Each point is reached from the start by the listed moves, each made once or not at all, plus a little noise. Is the number of moves made odd or even? Then give how often each move was made.

Moves:
(1): 3.73  -0.31  1.02  -0.47
(2): -0.13  1.83  1.48  -0.46
Start: -0.35  -0.73  1.13  1.31
Points:
3.41  -0.99  2.12  0.89 => odd (1, 0)
-0.38  -0.79  1.10  1.34 => even (0, 0)

Moves:
(1): 1.50  1.40  0.44  1.25  1.55  1.08  0.72  -1.68
(2): -2.93  2.28  0.68  -0.40  -0.99  -0.27  0.36  -2.21
(3): 1.80  -1.45  2.52  -0.97  0.98  -1.60  -0.04  0.68
(4): 0.22  -0.77  1.77  1.33  -0.64  0.25  0.80  0.83
(5): -0.94  1.08  -0.58  1.11  1.62  0.25  -0.92  0.00
(6): 1.27  -0.42  1.32  -0.31  -0.13  1.34  -1.60  0.68
Start: -0.40  -1.70  -0.43  1.04  -0.04  0.53  0.68  0.84
Points:
3.29  -1.15  3.29  2.09  3.98  1.47  -1.14  0.55 => even (1, 0, 1, 0, 1, 1)
2.03  -0.70  1.87  2.47  4.13  0.22  0.55  -0.23 => odd (1, 0, 1, 0, 1, 0)
0.15  0.83  -0.54  3.49  3.27  1.70  0.50  -0.93 => even (1, 0, 0, 0, 1, 0)

Moves:
(1): 2.20  1.01  -1.46  1.29  -0.12  1.70  0.22  0.54  -0.14  -1.00  -0.15
(2): -0.81  -0.01  0.21  -0.16  0.96  -0.34  0.11  0.36  0.27  0.05  -1.00
(3): 0.80  0.99  1.33  1.75  -0.40  -0.72  0.39  0.46  3.10  0.18  0.05
(4): -0.32  0.24  -0.33  1.60  0.50  -1.13  -1.60  -0.90  -0.16  0.42  -0.32
(5): 0.89  -0.45  0.01  -0.06  0.15  -1.18  -0.25  2.07  -0.48  -0.84  1.72
(6): 0.45  0.47  -0.89  0.64  1.98  0.88  -0.09  -0.89  0.87  0.39  1.56
(7): -0.19  -0.17  0.21  0.91  -0.17  -0.37  2.67  0.11  0.50  -1.05  0.25
(8): -0.08  0.57  0.53  1.21  0.05  -0.14  -0.73  -0.10  -0.98  -0.10  0.73
(9): -0.84  -0.34  0.02  0.37  -0.57  -0.32  -0.03  0.80  0.89  0.17  0.74
Start: -0.11  -1.46  0.31  1.59  0.88  -1.62  -1.01  -1.43  0.68  -0.58  -0.56
Points:
0.22  -1.29  0.68  5.27  1.40  -4.45  -0.72  -0.29  -0.47  -2.14  1.80 => even (0, 0, 0, 1, 1, 0, 1, 1, 0)
0.56  -2.17  0.57  2.24  0.85  -2.99  1.48  0.81  0.71  -2.36  1.34 => even (0, 0, 0, 0, 1, 0, 1, 0, 0)
-0.38  -1.35  0.13  4.07  1.14  -3.00  -0.10  -2.04  1.00  -1.13  -0.38 => even (0, 0, 0, 1, 0, 0, 1, 0, 0)
1.72  -0.41  -1.16  5.51  1.11  -1.35  0.35  -1.71  0.61  -2.20  -0.80 => odd (1, 0, 0, 1, 0, 0, 1, 0, 0)
0.98  0.31  0.51  4.98  0.78  -1.07  -0.28  0.65  4.84  -1.18  -1.12 => even (1, 1, 1, 0, 0, 0, 0, 0, 1)
3.42  0.51  0.68  6.52  0.42  -2.32  1.34  1.69  2.50  -3.42  1.96 => odd (1, 0, 1, 0, 1, 0, 1, 1, 0)

Moves:
(1): 0.66  0.44  -1.21  -0.06  1.00  -0.52  0.97  -1.03  0.29  -0.26  -0.68  -0.16  0.36  -0.31  -0.50
(2): -0.67  -0.79  0.25  0.21  0.38  0.39  0.35  -1.60  1.36  0.91  0.68  1.39  -0.10  -0.72  1.55
(3): -1.18  -0.12  -1.45  0.88  -0.38  0.52  -0.08  -0.03  1.03  -0.17  0.51  0.72  -0.34  0.08  -0.27
(4): -0.91  2.44  0.38  0.64  0.02  1.59  1.55  0.51  -0.07  0.12  0.17  1.44  -0.47  -0.63  -0.78
(5): 0.74  -0.70  0.39  0.29  0.62  -0.26  -0.05  -0.14  1.50  0.27  0.46  0.33  0.90  -0.33  -0.44
(6): 1.13  -0.21  0.14  0.24  0.14  -0.66  -0.07  -1.63  -1.02  0.20  1.68  -1.42  -2.52  -0.69  -0.18
(7): -0.71  -0.52  0.52  -1.82  0.45  0.32  0.86  0.33  0.92  -1.81  0.52  0.03  0.69  -0.19  -0.45
(8): -0.09  0.56  -0.44  -0.81  -1.44  0.38  0.37  -0.51  0.25  -1.33  0.65  -0.45  0.38  -0.74  0.16
(9): 0.13  0.42  0.07  0.50  0.86  0.54  -0.34  -0.90  0.63  0.22  -0.42  -1.67  -1.09  -0.21  -0.42
(10): 0.94  -1.87  3.17  -0.74  -1.89  0.30  3.36  -0.95  -0.75  0.88  0.56  -0.73  -1.00  0.08  0.54
(11): 0.31  -0.96  -2.21  1.67  -1.14  0.64  -0.14  0.97  -0.98  -0.37  -0.54  -0.17  -0.47  -0.44  2.59
(12): 0.11  0.58  -1.91  0.45  0.92  1.22  1.33  -0.79  -1.09  0.21  0.10  -1.09  0.87  -0.02  0.79
(13): 1.49  -1.34  -0.66  -0.65  0.16  -0.87  -1.12  1.30  1.34  1.54  -0.23  0.09  -0.11  0.41  1.45
(14): -1.83  1.18  0.02  0.80  -0.17  -0.72  0.81  -0.19  0.11  0.47  0.72  -0.14  -1.41  -1.08  0.18
Start: -1.66  -0.86  0.10  0.65  -0.73  -1.51  1.19  -0.25  -0.45  0.68  -1.08  -0.16  1.34  0.01  0.86
Points:
-1.07  -1.97  -4.47  2.61  -2.76  0.06  6.33  -2.31  0.42  1.89  -0.41  -3.69  -1.50  -2.19  5.41 => odd (1, 0, 1, 0, 0, 0, 0, 1, 1, 1, 1, 1, 1, 1)
-2.24  -2.25  -1.97  -1.67  -1.85  -1.20  1.28  0.78  3.10  -1.06  0.40  0.22  2.08  -0.49  1.77 => even (0, 0, 1, 0, 0, 0, 1, 1, 0, 0, 0, 0, 1, 0)
-2.71  0.20  -1.35  2.22  0.65  -1.18  3.19  -1.35  0.12  1.66  0.29  -1.06  1.67  -1.39  1.39 => odd (0, 0, 0, 0, 1, 0, 0, 0, 0, 0, 0, 1, 0, 1)
-1.18  -3.31  1.65  0.22  -4.22  -1.53  6.28  -2.36  -0.34  -1.07  3.05  -2.73  -2.08  -3.39  3.21 => odd (0, 0, 0, 0, 1, 1, 1, 1, 0, 1, 1, 0, 0, 1)
1.16  -1.80  -2.23  0.65  0.55  -1.84  1.39  -1.24  -1.21  2.65  0.46  -2.55  -0.39  -0.19  2.90 => odd (0, 0, 0, 0, 0, 1, 0, 0, 0, 0, 0, 1, 1, 0)
-2.20  -2.68  1.57  0.59  -3.50  -0.30  5.99  -1.73  1.27  -0.99  0.94  -2.93  -0.62  -2.87  3.02 => odd (0, 0, 0, 0, 1, 0, 1, 1, 1, 1, 1, 0, 0, 1)
-0.47  -1.71  4.70  -0.72  -1.45  -0.30  6.84  -2.12  0.13  0.24  2.25  -0.48  -1.00  -1.70  -0.45 => odd (0, 0, 0, 1, 1, 1, 1, 0, 0, 1, 0, 0, 0, 0)
